Every row gives one point. Each copy is the shape, with its points in the same order, turned, moved and blurred by noise. Is it also mirrored, or only turned?

Shape:
2.1 3.5 -36.6
-9.7 -13.8 -5.4
-4.0 -13.5 9.8
-2.9 -5.7 -28.8
27.9 23.1 21.0
-12.9 -30.1 -0.1
31.3 2.8 -13.1
33.4 24.2 -11.5
Copy 1:
-9.6 -6.9 -28.7
-14.2 -15.6 0.2
-5.6 -10.5 13.8
-18.0 -12.2 -20.4
28.1 19.3 9.4
-28.1 -26.5 13.0
18.8 -8.5 -12.9
25.4 17.5 -15.9
Copy 1 is: only turned
Copy 2 (8 x 3):
-19.8 26.2 14.2
-7.1 -7.5 4.9
7.9 -12.3 0.9
-18.8 13.5 15.6
45.9 18.5 -0.1
-13.7 -28.4 13.4
20.2 22.2 28.4
25.6 36.3 17.2
Copy 2 is: mirrored

Shape:
-3.1 14.6 4.8 -15.2
19.8 -26.2 -16.1 30.6
3.5 -26.5 -26.8 -2.3
-15.0 16.1 -7.0 13.6
-6.0 -0.5 -1.0 -0.1
43.0 -41.6 -7.0 -24.1
7.7 10.5 -21.5 14.5
Copy 1 (7 x 4):
-4.6 13.6 1.0 -24.0
24.3 -24.7 11.2 21.7
8.3 -34.3 10.8 -10.1
-17.0 11.9 16.6 2.5
-4.9 0.8 1.3 -8.7
49.9 -34.8 -12.2 -28.8
3.9 -0.4 28.8 -0.8
Copy 1 is: mirrored
Copy 2:
-8.1 24.3 17.1 -8.6
18.3 -21.1 -16.3 20.5
1.9 -18.9 -12.4 -15.1
-15.9 25.6 -9.8 10.4
-10.0 7.9 4.6 1.0
33.6 -33.8 22.3 -23.0
8.8 18.3 -18.2 3.0
Copy 2 is: only turned
Copy 3:
9.4 -4.2 -11.8 -4.8
-33.7 32.2 23.1 -8.2
-31.0 13.0 -4.4 -30.4
-9.8 9.2 -16.6 18.0
-11.0 0.4 -5.9 -2.2
-7.9 12.8 26.2 -59.8
-5.7 28.3 -9.5 1.9
Copy 3 is: mirrored
